Rows are points. Before rounding, the points of a table are all equally far from one centre. They may lie mostly on one side of it. Where is the centre, to within rounding?

Points (9 x 3)
array([[-0.29,  0.46, -0.44],
       [-0.19,  0.00, -0.73],
       [-0.14, -0.04, -0.75],
       [-0.19, -0.11, -0.69],
       [ 0.15,  0.65, -0.25],
       [-0.22,  0.40, -0.62],
       [ 0.61,  0.17, -0.45],
       [ 0.03,  0.65, -0.20],
       [-0.45,  0.07, -0.32]])
Centre: [ 0.10,  0.11, -0.28]

Points (16 x 11)
array([[-0.75, -0.07, -0.15,  0.05,  0.69, -0.11,  0.46, -0.26,  0.16,
         0.70, -0.19],
       [-0.29,  0.20,  0.89, -0.24,  0.35,  0.23,  0.37, -0.73,  0.16,
         0.52,  0.31],
       [-0.82, -0.03,  0.41,  0.25,  0.31,  0.12,  0.64, -0.28, -0.14,
         0.56,  0.26],
       [-0.69,  0.19,  0.37,  0.56,  0.41, -0.12,  0.36,  0.06,  0.21,
         0.77,  0.18],
       [-0.82,  0.22,  0.15,  0.02, -0.19, -0.45,  0.36, -0.07, -0.20,
         0.26,  0.22],
       [-0.24, -0.27,  0.67,  0.82,  0.07,  0.16,  0.25, -0.25,  0.17,
         0.47, -0.11],
       [-0.59, -0.43,  0.33, -0.05,  0.25, -0.01,  0.04,  0.22,  0.37,
         0.71, -0.65],
       [-0.73, -0.04,  0.58,  0.37,  0.43,  0.16,  0.33, -0.30, -0.02,
         0.83, -0.18],
       [-0.68,  0.48,  0.80,  0.23,  0.47,  0.30,  0.27, -0.57, -0.14,
         0.17, -0.07],
       [-0.81, -0.12,  0.94,  0.15, -0.05, -0.06,  0.38, -0.09,  0.01,
         0.30,  0.10],
       [-0.59, -0.01,  0.69,  0.05,  0.17,  0.16, -0.19,  0.12,  0.71,
         0.69, -0.21],
       [ 0.07,  0.32,  0.93,  0.43,  0.43, -0.26, -0.08,  0.08,  0.04,
         0.40,  0.41],
       [-0.16,  0.23,  0.03,  0.45,  0.84, -0.32,  0.69, -0.51,  0.03,
         0.10, -0.30],
       [-0.75, -0.20,  0.05, -0.29,  0.16, -0.16,  0.32, -0.59,  0.08,
         0.66, -0.06],
       [-0.59,  0.26, -0.42,  0.11, -0.14,  0.15,  0.21, -0.08,  0.25,
         0.40,  0.35],
       [-0.60, -0.14,  0.81,  0.41,  0.24,  0.25,  0.51,  0.06,  0.55,
         0.40,  0.17]])
Centre: [-0.06,  0.14,  0.29, -0.06,  0.26,  0.06,  0.24, -0.02,  0.11,  0.18,
 -0.14]
